Every row gives one point. The ring and each string are closed loops that go straight from each point to the next, and from the last back to the first. Before rounding, they use only three directions, however many columns there are. How many times does the string pass through the ring? Passing back the other way cancels.

Ring (7 x 4):
33 12 -18 5

36 72 -11 1

3 103 2 -10

-50 98 16 -23

-89 36 25 -25

-70 -11 16 -15

-19 -28 -3 -2
String (14 x 4):
-23 -40 51 26

-80 -64 17 -11

-88 -19 -14 -37

-41 29 -12 -24

-33 27 28 1

-73 -26 53 5

-47 -21 40 8

-19 -5 43 19

-7 -48 12 13

8 -45 -19 3

16 -41 -37 -4

-8 -17 -58 -28

-17 16 -8 -11

-13 13 21 6
Times through: 2
String (24 x 4):
12 69 34 15

63 106 19 23

77 99 -23 7

48 68 -53 -15

1 44 -41 -25

-17 38 -18 -18

-14 35 -38 -28

0 35 1 -1

44 29 29 31

83 21 1 34

65 27 -50 -2

26 38 -60 -24

-11 42 -23 -19

1 50 -28 -19

15 68 -45 -25

-16 47 -3 -12

16 72 38 19

33 112 36 18

7 84 31 9

12 108 30 7

17 139 19 -1

-3 119 -28 -30

-15 80 -28 -29

-11 57 7 -6
Times through: 3

Ring (9 x 9):
31 -1 -79 -36 3 -52 -12 -29 -15

25 36 -85 3 18 -55 -19 -39 -33

5 55 -68 31 20 -31 -36 -26 -40

-32 46 -22 51 11 18 -43 7 -32

-62 16 23 54 -1 57 -28 32 -17

-67 -26 44 25 -16 70 -10 46 4

-44 -48 24 -16 -24 51 -9 42 14

-1 -49 -27 -56 -22 4 -15 17 12

22 -30 -59 -57 -11 -29 -14 -7 1
String (13 x 9):
-18 59 -39 77 33 -29 15 -42 -46

18 81 -93 38 29 -48 -53 -37 -52

37 49 -108 -26 7 -42 -91 -12 -33

5 24 -58 1 6 -19 -36 -10 -24

-15 25 -30 44 19 -21 20 -30 -30

16 24 -66 23 25 -65 37 -59 -33

62 -8 -115 -77 -2 -75 -33 -34 -12

61 -25 -109 -99 -13 -63 -44 -18 -1

29 -26 -67 -48 -2 -51 14 -30 -5

-4 -7 -32 9 9 -30 36 -30 -15

-1 3 -43 -5 1 -14 -16 -8 -15

13 14 -64 -15 3 -27 -33 -13 -19

-8 24 -41 24 12 -17 -7 -18 -26
Times through: 1
String (31 x 9):
34 48 -98 14 28 -77 -2 -61 -42

10 41 -65 37 28 -56 18 -53 -39

-7 22 -40 28 15 -24 8 -27 -27

18 16 -71 -20 3 -31 -39 -13 -20

66 24 -133 -67 3 -74 -73 -29 -24

66 25 -130 -51 12 -89 -38 -49 -28

27 17 -77 2 20 -70 27 -57 -29

-13 5 -26 28 13 -22 33 -28 -21

-9 0 -32 1 1 -7 -8 -6 -14

-12 -4 -26 6 2 -7 5 -9 -13

-6 -23 -25 -4 2 -22 37 -22 -7

37 -55 -69 -92 -19 -41 -8 -9 12

52 -61 -89 -133 -33 -34 -59 13 20

12 -27 -51 -57 -17 -7 -42 13 2

-20 -15 -13 0 -4 7 2 4 -6

-30 -30 5 6 -6 12 28 3 -1

-8 -63 -12 -55 -24 8 8 16 18

35 -84 -61 -140 -45 -7 -56 35 33

21 -47 -55 -89 -28 -6 -50 22 14

6 -26 -44 -48 -16 -3 -35 13 2

-35 -12 6 30 3 9 34 -6 -10

-6 -34 -23 -22 -7 -12 23 -8 1

36 -45 -70 -81 -15 -43 -7 -13 7

63 -33 -109 -111 -18 -60 -49 -12 4

61 -18 -113 -97 -12 -61 -56 -15 -4

70 -7 -126 -88 -3 -82 -40 -35 -12

21 11 -67 5 19 -64 35 -55 -26

-21 12 -19 42 16 -16 34 -27 -24

-16 10 -26 23 8 -8 5 -13 -20

29 13 -85 -40 -1 -35 -57 -9 -18

60 40 -130 -38 15 -83 -51 -46 -34
Times through: 0

Ring (9 x 14):
107 14 36 -55 -1 25 -28 -7 13 -28 -18 -60 -70 4

93 31 46 -39 -13 25 -34 6 16 -11 -28 -70 -26 25

33 43 13 -6 -14 5 -15 19 14 23 -31 -60 29 46

-40 30 -15 20 -4 -5 5 11 15 54 -25 -48 64 61

-96 -6 -23 27 14 0 15 -17 21 70 -11 -40 63 65

-99 -27 -39 16 29 -1 25 -33 19 60 0 -27 25 47

-66 -29 -63 -3 38 -10 36 -35 8 36 8 -9 -27 16

16 -14 -65 -35 36 -13 32 -24 -3 -5 7 -3 -88 -18

64 -4 -32 -50 24 -1 11 -18 0 -23 0 -20 -100 -20
String (21 x 14):
-104 14 -74 37 16 -28 40 2 7 74 -11 -16 65 54

-124 -2 -76 38 24 -25 44 -11 10 78 -5 -13 61 54

-86 8 -110 21 30 -42 58 -2 -5 54 0 8 14 23

-31 3 -51 -2 20 -13 25 -10 5 31 -6 -20 -8 23

-51 -31 7 -5 22 22 -1 -39 26 40 -4 -48 3 44

-96 -61 -1 0 37 25 9 -62 31 52 7 -41 0 46

-116 -62 -48 5 49 5 34 -61 20 54 16 -15 -14 31

-99 -25 -118 9 49 -37 67 -28 -4 46 15 19 -26 7

-66 3 -124 8 37 -46 65 -6 -11 38 6 19 -23 2

-28 9 -71 -2 22 -24 35 -4 -1 29 -5 -9 -15 14

-21 3 -35 -6 17 -6 17 -11 9 29 -8 -28 -7 26

-54 -27 34 1 13 33 -15 -38 34 48 -11 -65 30 62

-115 -30 32 29 11 31 -10 -39 41 81 -13 -69 85 90

-105 -17 40 31 3 31 -16 -29 41 82 -19 -76 98 96

-49 -7 39 10 1 29 -20 -21 33 54 -20 -72 57 73

-21 12 -15 1 7 0 6 -4 14 36 -16 -42 20 41

-14 30 -68 2 11 -28 31 13 -3 30 -13 -15 4 21

-60 61 -90 38 -2 -48 42 40 -5 65 -25 -13 77 50

-73 39 -29 39 -7 -15 13 19 14 74 -27 -45 99 75

-71 39 -70 34 4 -33 35 21 3 65 -20 -21 70 53

-47 26 -72 16 12 -29 35 10 0 46 -13 -15 27 33
Times through: 1

Ring (10 x 14):
32 -16 45 4 -21 -71 -1 -18 30 -42 21 -17 25 3

43 -28 57 9 -13 -82 20 -11 63 -46 19 1 30 -15

48 -23 52 10 5 -76 43 10 88 -39 2 14 38 -32

45 -1 28 10 15 -57 41 28 77 -21 -14 13 34 -30

37 41 -16 15 18 -25 8 44 32 19 -31 4 2 -9

32 68 -46 20 13 -6 -24 48 -7 47 -37 -4 -26 11

24 91 -70 22 2 9 -62 42 -53 66 -36 -20 -51 36

16 84 -62 16 -10 6 -72 26 -70 53 -24 -35 -44 48

13 54 -28 5 -19 -15 -57 4 -57 17 -6 -45 -15 44

18 15 14 0 -24 -45 -29 -13 -18 -21 12 -39 14 27
String (27 x 14):
35 14 12 13 -11 -50 -15 4 16 -6 2 -9 -2 7

46 -11 38 20 -20 -75 -10 -12 40 -21 19 5 -8 -1

50 -46 76 11 -17 -99 28 -20 84 -59 29 10 31 -23

42 -52 84 -2 -5 -94 58 -12 98 -77 20 1 72 -34

31 -8 38 -1 -1 -58 28 6 50 -39 0 -13 48 -12

48 12 13 24 -4 -56 -5 14 42 3 -2 14 -16 -7

64 -25 51 25 10 -85 46 18 113 -25 0 41 13 -45

51 -35 65 4 21 -80 83 24 126 -54 -8 23 70 -55

38 -10 39 -1 17 -58 57 25 82 -39 -13 2 63 -33

31 14 14 4 6 -43 18 21 38 -16 -13 -10 32 -9

42 41 -18 25 4 -32 -19 31 17 29 -19 9 -29 2

43 57 -34 25 22 -16 -2 55 28 42 -40 15 -21 -8

30 61 -37 12 25 -6 5 57 16 33 -45 -4 4 -4

24 70 -46 10 20 2 -9 54 -6 38 -44 -15 -1 8

36 131 -115 45 12 31 -92 69 -68 124 -56 5 -114 41

34 92 -72 34 -1 3 -73 42 -48 80 -33 -4 -79 35

29 45 -20 14 -3 -24 -28 22 -10 20 -15 -15 -14 17

16 60 -35 5 -2 -7 -33 26 -35 23 -23 -35 -2 29

7 93 -70 8 -9 17 -74 28 -87 53 -29 -50 -33 56

10 106 -86 20 -19 20 -108 22 -112 76 -24 -46 -73 71

25 59 -36 18 -14 -17 -60 14 -43 36 -11 -24 -40 37

22 34 -8 6 -10 -30 -26 9 -15 2 -6 -28 3 21

8 18 12 -13 -16 -33 -12 -5 -20 -31 3 -54 45 25

7 14 17 -11 -30 -40 -32 -22 -36 -33 16 -59 32 37

16 5 24 -2 -33 -53 -35 -27 -23 -31 23 -45 16 33

14 -25 58 -16 -25 -68 11 -29 17 -71 25 -47 69 11

25 1 28 -1 -10 -53 6 -2 23 -33 5 -24 37 4
Times through: 1
String (23 x 14):
35 3 25 4 7 -51 28 20 53 -23 -10 -4 37 -16

38 -20 50 -4 19 -63 72 25 97 -51 -12 3 78 -41

49 -8 35 9 26 -59 66 38 104 -26 -21 23 49 -46

47 32 -8 24 14 -37 6 39 45 21 -24 18 -13 -14

32 29 -3 10 7 -33 4 27 24 3 -18 -7 12 -2

26 44 -18 6 14 -18 4 39 13 12 -30 -14 17 1

25 111 -92 25 16 26 -58 64 -53 88 -55 -12 -58 32

27 126 -109 38 -1 28 -104 52 -89 112 -44 -13 -107 55

27 104 -85 34 -11 12 -99 34 -81 89 -29 -17 -94 54

24 45 -19 10 -7 -23 -32 16 -19 15 -12 -24 -9 23

9 34 -6 -9 -8 -21 -15 9 -25 -13 -9 -49 35 25

-1 65 -39 -4 -23 -1 -67 2 -86 16 -8 -67 -5 59

12 84 -62 17 -28 2 -102 6 -100 54 -9 -47 -63 68

31 52 -28 21 -12 -24 -51 15 -26 33 -10 -14 -39 28

18 45 -18 4 -8 -20 -31 14 -27 9 -12 -34 2 27

5 78 -53 1 -7 8 -56 24 -71 33 -25 -52 -10 47

21 139 -122 37 -5 39 -122 50 -115 121 -45 -24 -115 69

32 88 -68 31 0 2 -67 41 -44 73 -32 -6 -70 33

32 51 -28 17 4 -20 -24 31 -4 29 -23 -8 -19 12

29 36 -10 5 17 -24 16 39 27 5 -29 -10 25 -7

39 22 4 8 27 -35 43 48 66 -3 -33 8 36 -28

53 17 8 22 22 -47 32 43 77 7 -26 29 5 -32

41 30 -6 22 -1 -40 -15 22 21 16 -11 5 -19 2
Times through: 5
